Each row of a before or after table is a point. One or more steps were done to the points. Then noise was added and the rows were shuffled. The steps act on columns, c1 being the first. Write out the steps. A step turns or swaps two columns, mirrors them in a line or flattens them onto one, adds a multiple of one to another, or multiplies or shifts one. Angles are multiples of 10 degrees, from the lower column toward the higher: turns from -170 to 170, lines from 10 to 170 but not 90. Use the fewest steps. Two steps may share a column if one is a turn and the other turns, adds or multiplies; they go together, in the order done. Otherwise the lowest column goes first.

Before (11 x 2):
[[-0.10  0.04]
 [ 0.05  0.18]
 [-0.27 -0.46]
 [ 0.01  0.13]
 [-0.49  0.35]
 [ 0.14 -0.07]
 [-0.02 -0.04]
 [ 0.10 -0.30]
 [ 0.31 -0.13]
 [-0.39  0.19]
 [-0.25  0.14]]
After, 11 rows:
[[-0.81  0.46]
 [ 0.59  0.19]
 [ 0.19 -0.01]
 [-0.19  0.35]
 [-0.51  0.45]
 [ 0.00  0.43]
 [ 0.28  0.23]
 [-0.52 -0.17]
 [-0.95  0.69]
 [ 0.09  0.46]
 [-0.06  0.25]]
Steps: multiply c1 by 2; shift c2 by 0.30

Before (13 x 3):
[[-0.16  0.15  0.26]
 [ 0.07  0.20  0.53]
 [ 0.13  0.05  0.39]
 [ 0.00 -0.08  0.28]
 [-0.29 -0.03 -0.04]
 [ 0.03  0.07  0.50]
 [-0.07 -0.26 -0.13]
 [-0.03 -0.17 -0.06]
 [-0.05 -0.06  0.06]
 [-0.11  0.03  0.15]
 [ 0.05 -0.05  0.17]
 [ 0.25  0.08  0.20]
 [-0.34 -0.15  0.06]]
After (13 x 3):
[[ 0.09 -0.14 -0.15]
 [ 0.09  0.01  0.43]
 [-0.20 -0.20 -0.10]
 [-0.16 -0.32  0.17]
 [ 0.06 -0.07  0.69]
 [ 0.12 -0.24 -0.33]
 [-0.10 -0.04  0.37]
 [ 0.14  0.22  0.49]
 [ 0.00  0.08  1.24]
 [ 0.01 -0.08  0.14]
 [-0.22  0.01  0.67]
 [-0.07  0.19  1.32]
 [ 0.08  0.11  0.99]]
Steps: turn c1 and c2 by 40 degrees; multiply c3 by 2.5

Before:
[[-0.15 -0.12  0.39  0.00 -0.80 -0.10]
 [-0.33 -0.01 -0.24  0.15  0.23  1.12]
 [-0.30 -0.29  0.19  0.59  0.29 -0.24]
 [-0.41 -0.07  0.29 -0.17  0.28  0.00]
 [-0.28 -0.01  0.02 -0.15 -0.11 -0.30]
 [-0.10  0.29  0.36  0.17 -0.07  0.00]
 [-0.36 -0.06  0.18  0.37  0.10  0.11]
 [-0.28 -0.08  0.23  0.20  0.10 -0.35]
 [ 0.10 -0.20  0.39 -0.08  0.31 -0.32]
 [ 0.08  0.11  0.25  0.88  0.27 -0.36]
 [-0.19 -0.22 -0.34  0.07 -0.05 -0.20]
 [-0.39 -0.02  0.19 -0.13  0.25 -0.24]
 [-0.40 -0.16  0.41  0.45 -0.33  0.07]]
After:
[[ 0.26 -0.03  0.21  0.32  0.05 -0.78]
 [ 0.30 -0.22  0.13 -0.05 -0.27 -0.14]
 [ 0.59 -0.18 -0.18  0.55  0.12 -0.32]
 [ 0.46 -0.01 -0.24 -0.28 -0.17 -0.08]
 [-0.23 -0.02 -0.66  0.65 -0.43  0.22]
 [ 0.65 -0.04 -0.40  0.45 -0.29  0.22]
 [ 0.39 -0.16 -0.08  0.31 -0.36  0.01]
 [ 0.34 -0.25 -0.28 -0.13  1.05  0.42]
 [-0.25 -0.28  0.05  0.41  0.01 -0.06]
 [ 0.43 -0.32  0.22  0.09 -0.28  0.24]
 [ 0.15  0.18  0.26  0.31 -0.37  0.26]
 [ 0.46 -0.24 -0.24  0.35  0.13  0.11]
 [ 0.52 -0.29  0.31  0.19 -0.04  0.26]]
Steps: turn c1 and c2 by 130 degrees; multiply c1 by 1.6; turn c3 and c4 by 60 degrees; mirror c5 and c6 in the line at 50 degrees

Before:
[[ 0.40  0.44 -0.58 -0.13  0.49 -0.03  0.20  0.43]
 [ 0.40  0.16 -0.63  0.02  0.16  0.20 -0.12  0.14]
 [ 0.06  0.21 -0.27  0.31  0.43  0.45 -0.17  0.34]
 [-0.36 -0.05  0.25  0.38  0.41  0.37  0.29 -0.46]
 [-0.06 -0.26  0.17  0.12  0.30  0.57  0.73 -0.45]
 [ 0.28  0.25 -0.22  0.22  0.27  0.14 -0.14 -0.08]
 [ 0.47 -0.24  0.45 -0.38 -0.19 -0.08  0.51 -0.12]
 [-0.08  0.23 -0.27  0.14  0.26  0.36  0.03  0.02]
 [ 0.82  0.35  0.13 -0.11 -0.40  0.01  0.50 -0.09]
 [ 0.26 -0.14 -0.17 -0.10 -0.42 -0.10  0.52 -0.23]
 [ 0.08  0.35 -0.32  0.22  0.07  0.21  0.03  0.47]
 [ 0.36  0.71 -0.36 -0.17  0.01 -0.16 -0.13  0.37]
 [ 0.29  0.15 -0.28  0.15  0.45  0.46 -0.09  0.10]
 [ 0.44  0.44  0.02 -0.58 -0.10  0.28  0.20  0.06]]
After:
[[ 0.09  0.36 -0.35  0.10  0.08 -0.41  0.08 -0.35]
 [ 0.28 -0.13 -0.18 -0.52 -0.43  0.05  0.06  0.17]
 [ 0.42  0.45 -0.59 -0.22  0.51 -0.33  0.00 -0.42]
 [ 0.29  0.14 -0.28  0.16  0.46 -0.59  0.04  0.05]
 [ 0.35  0.73 -0.37  0.01  0.02 -0.17 -0.09 -0.41]
 [ 0.83  0.34  0.15 -0.50 -0.41 -0.38  0.06  0.07]
 [ 0.46 -0.24  0.44 -0.64 -0.20 -0.13 -0.04  0.09]
 [ 0.26  0.26 -0.21  0.24  0.27 -0.25  0.07  0.14]
 [ 0.44  0.44  0.03 -0.47 -0.08 -0.52 -0.16  0.04]
 [ 0.40  0.18 -0.62  0.11  0.16 -0.43 -0.01 -0.08]
 [-0.06 -0.24  0.19 -0.57  0.29 -0.35  0.20  0.62]
 [ 0.06  0.20 -0.25  0.31  0.42 -0.56  0.07 -0.17]
 [-0.07  0.24 -0.29  0.04  0.25 -0.31  0.07  0.13]
 [-0.35 -0.05  0.28 -0.06  0.42  0.02  0.18  0.58]]
Steps: turn c6 and c8 by 160 degrees; add -0.5 times c1 to c6; turn c4 and c7 by 60 degrees; multiply c7 by 0.4
